Each row of a before or after table is a point. The points were changed in one or more steps. Then noise was added and the rows were shuffled. The steps act on columns, c1 being the first. Write out the steps. A step turns or swaps two columns, mirrors them in a line or flattens them onto one, adds a multiple of one to another, or multiplies or shifts one. Angles are multiples of 10 degrees, from the lower column toward the higher: turns from -170 to 170, lines from 10 to 170 but not 90. Use the fewest steps. Two steps may share a column if one is a turn and the other turns, adds or multiplies; they go together, in the order done. Otherwise the lowest column goes first.
In the rows, 128 means zero.

Before (14 x 2)
[[142 145]
 [167 167]
 [112 167]
 [ 97 130]
 [ 79 139]
 [115 182]
 [219  72]
 [151 115]
 [167  82]
 [ 88 110]
 [138  51]
 [151 137]
 [123 108]
 [174 102]]
After (14 x 2)
[[169 138]
 [ 85  82]
 [137  58]
 [141 154]
 [ 91 105]
 [ 79 102]
 [112 171]
 [219 133]
 [167 194]
 [168 105]
 [151 152]
 [110 155]
 [120 102]
 [155 131]]
Steps: add 0.7 times c1 to c2

Before (12 x 4)
[[ 92 146  69 160]
 [ 72 175 176  74]
 [ 86 141  71 144]
 [100 132  76 144]
 [162  50 116  75]
 [170  71 174 133]
 [115 145  89 124]
 [129  64 123 115]
 [123  50 172 112]
 [ 89 121 167 147]
 [170 178  78 116]
 [109 147  73  59]]
After (12 x 4)
[[105 197 158  86]
 [140 111 115 126]
 [123 184 135 115]
 [147  87 109  70]
 [ 82  66 185  92]
 [131 181 125  94]
 [ 92 143 168 140]
 [142 134 113 144]
 [170  78  77 133]
 [135 121 116 148]
 [151 183 105  51]
 [141 119 111 163]]
Steps: flatten c1 and c3 onto the line at 130 degrees; mirror c2 and c4 in the line at 80 degrees

Before (11 x 9)
[[171 139 164 135  60 118  96  72  28]
 [116  83 161  53 169  74 128 124 106]
 [200  91 115 175 150 123 117 144 124]
 [104 127 183  87 130  92 166 124 135]
 [ 80 165 184  75 121 136 128 109  59]
 [161 151 150 106  99 177  63  56  87]
 [167 155 154 140 116 147 118  67  23]
 [106 139 141 102 162  55 114 138 129]
 [ 97 132 166  49 131 102 117 168 105]
 [127  76  88 162 129 102 149 127 113]
 [197 129  78 123 128 111 136 120 119]]
After (11 x 9)
[[112 108 184  73 120 139 128 163  33]
 [202  67 150 141 114 142 129 156  46]
 [105 126 186  82 131  98 122 127 115]
 [178  54 140 104 100 166 134 151  93]
 [191 142 124 173 149 122 127  93 161]
 [133 124 175  54 168  77 118  81  80]
 [197 122  81 123 129 113 129 130 142]
 [129 130  90 162 128 106 123  77 123]
 [201  76 143 136  61 112 127 139  52]
 [116 170 167  51 130 103 122 129  72]
 [110 138 155 101 162  53 115 139 116]]
Steps: add 0.3 times c4 to c9; turn c1 and c9 by 20 degrees; swap c2 and c8; add 0.3 times c5 to c3; flatten c6 and c7 onto the line at 10 degrees

Before (13 x 14)
[[ 81 144 140 144 154 110 141 149 142 131  86 128 127 111]
 [ 83 175 151 146 104 145 104 133 163 114 117 145 123 152]
 [117 162  98 134 137 138 104 110 126 159 151 118 149  96]
 [152 142 135 127 162 155 159 146 168 136  95 130 154 158]
 [143 135 100 148 130 129 111 118 149 118 106 143  98 135]
 [134 102 126 109  94 124 118 161 135 159  91 159 122 119]
 [ 91 116 125 156 134 133 131 170 136 183 107 123 152 156]
 [144 115  86 152 113 161 145 126 122 147 148 174 157  96]
 [ 97 102 105 146 165 156 138 120 114 133 161 167 159 125]
 [138 166 150 145 113 112 105 123 125 164 154 162 143 118]
 [ 82 113 149 146 124 126 147 148 154 153 132 117 150 129]
 [ 96 114 140 151 104 153 119 160 104 142 162 158 120  96]
 [157 171  91 109 116 124 145 155 161 127 133 154 126 129]]
After (13 x 14)
[[156 113 122 217 157 162 131 188 151 175 107 127 149  68]
 [130 118 181 203 116 114 146 109 111 162 147  92 154 169]
 [185 115 118 186 142 145 148 143 205 143 130 145 150  78]
 [ 93 168 161  72 137 130 146 152 228 130 135  97 124 156]
 [124 100 158  70 129 149 113 232 147 150  92 130 124 142]
 [173 171 142 182 110 104 100 169 231 130 119 152 121  63]
 [195 146 124 178 163 146 144 190 170 115  86 139 129  94]
 [161 163 125 145 126 137 107  69 120 156 151 102 146 145]
 [186 113 157 197 125 117 124 114  57 158 160 141 120 117]
 [108 137 145 190 125 120 111 150 191 120 105 101 101 140]
 [ 81 142 130 123 164 117 159 171 247 154  91 139 153 130]
 [119 166 159 176 114 167 103  96 118 144 156 152 144 149]
 [168 101 169 182 150 109 137  46  82 149 161 111 162  96]]
Steps: multiply c1 by 1.6; turn c1 and c14 by 140 degrees; mirror c3 and c12 in the line at 50 degrees; multiply c4 by 3; turn c5 and c8 by -40 degrees; add -1.5 times c11 to c8; mirror c6 and c10 in the line at 70 degrees; multiply c9 by 3

Before (10 x 24)
[[212 100 121  68 124  65 173  80 117 112 139  76 130 166 143 150 111 146
  107 170 155 170 127 111]
 [102 166 115 133  89 126 158 111  74 191 165 143 140  96 125  58  44 107
  161 130 145 112  82 106]
 [136 114 109 112  76 133 134 109  72 173 170 178 109 173 102 127  71 122
  188 127 143 168 106 117]
 [162  95 156 134 161  56 144 170 100 126 118  64 130 159 126 144 123 136
  108 178 114 137 139 159]
 [141 161 179 175 180  79 133 163 151  63 104  85 222  64 160 158 125 139
  101 146 134 170 162 153]
 [ 85 207 174 166 193  91 142 194 123 157  66 168 200  66 169 148 194  65
   80  93 101  73 207 138]
 [133 141 137 133 164 133 161  70  94 165 161 143 129 152 166 127  65 173
  120 153 110 171  59 125]
 [202  99 161 123 158  76 142 151 169 111  66  84 139 156 120 147 104 165
  103 142 118 151 134 105]
 [ 99 142 149 143 185 125 178  86  67 190 161 159 137 102 117  60  86 135
  198 136 138 153 113 103]
 [135  94 161 117 161 115 118  68 117 164 166 153  88 135 170 127  71 116
  113 152 182 138  96 102]]
After (10 x 24)
[[137  75 144 113 126 133 131 110  67 175 175  52 104 172 106 126 187 118
  139  71 143 196 111 115]
 [161  55 104 131 181  53 140 167  98 126 116 236 141 157 126 146 124 101
  150 155 119 120 141 129]
 [ 99 104 106 148 135 123 175  85  69 190 162  69 145 105 114  59 188 162
  118 183 135 192 115 138]
 [131  57  82 121 161 117 116  68 123 164 167  87  97 134 168 124 169 105
  171 160 180 130  94 136]
 [134 103 124 137 148 129 161  65  97 156 158 106 128 156 169 129 164 168
  188 161 108 156  58 120]
 [100 122 145 130 128 130 164 113  76 195 166 100 135  94 127  55 217 132
  143  89 145 138  82 140]
 [138 123 108 177 143  78 135 164 153  65 106 197 235  64 161 159 108 130
  167 181 134 141 165 129]
 [ 84 166 112 171  94  93 143 192 127 152  62  71 208  63 167 146  75 108
   93 192 103  58 207 101]
 [210  57 142  69 171  65 169  87 121 107 138 199 127 166 147 149 123  63
  173 127 154 148 133 173]
 [203  61 101 125 141  74 143 152 177 114  64 184 149 155 118 140 134 100
  164 158 120 132 133 174]]
Steps: add -1 times c1 to c18; shift c2 by -40; mirror c3 and c13 in the line at 80 degrees; swap c5 and c20; multiply c12 by 1.6; turn c12 and c24 by -160 degrees; turn c19 and c22 by 40 degrees; turn c17 and c19 by -150 degrees
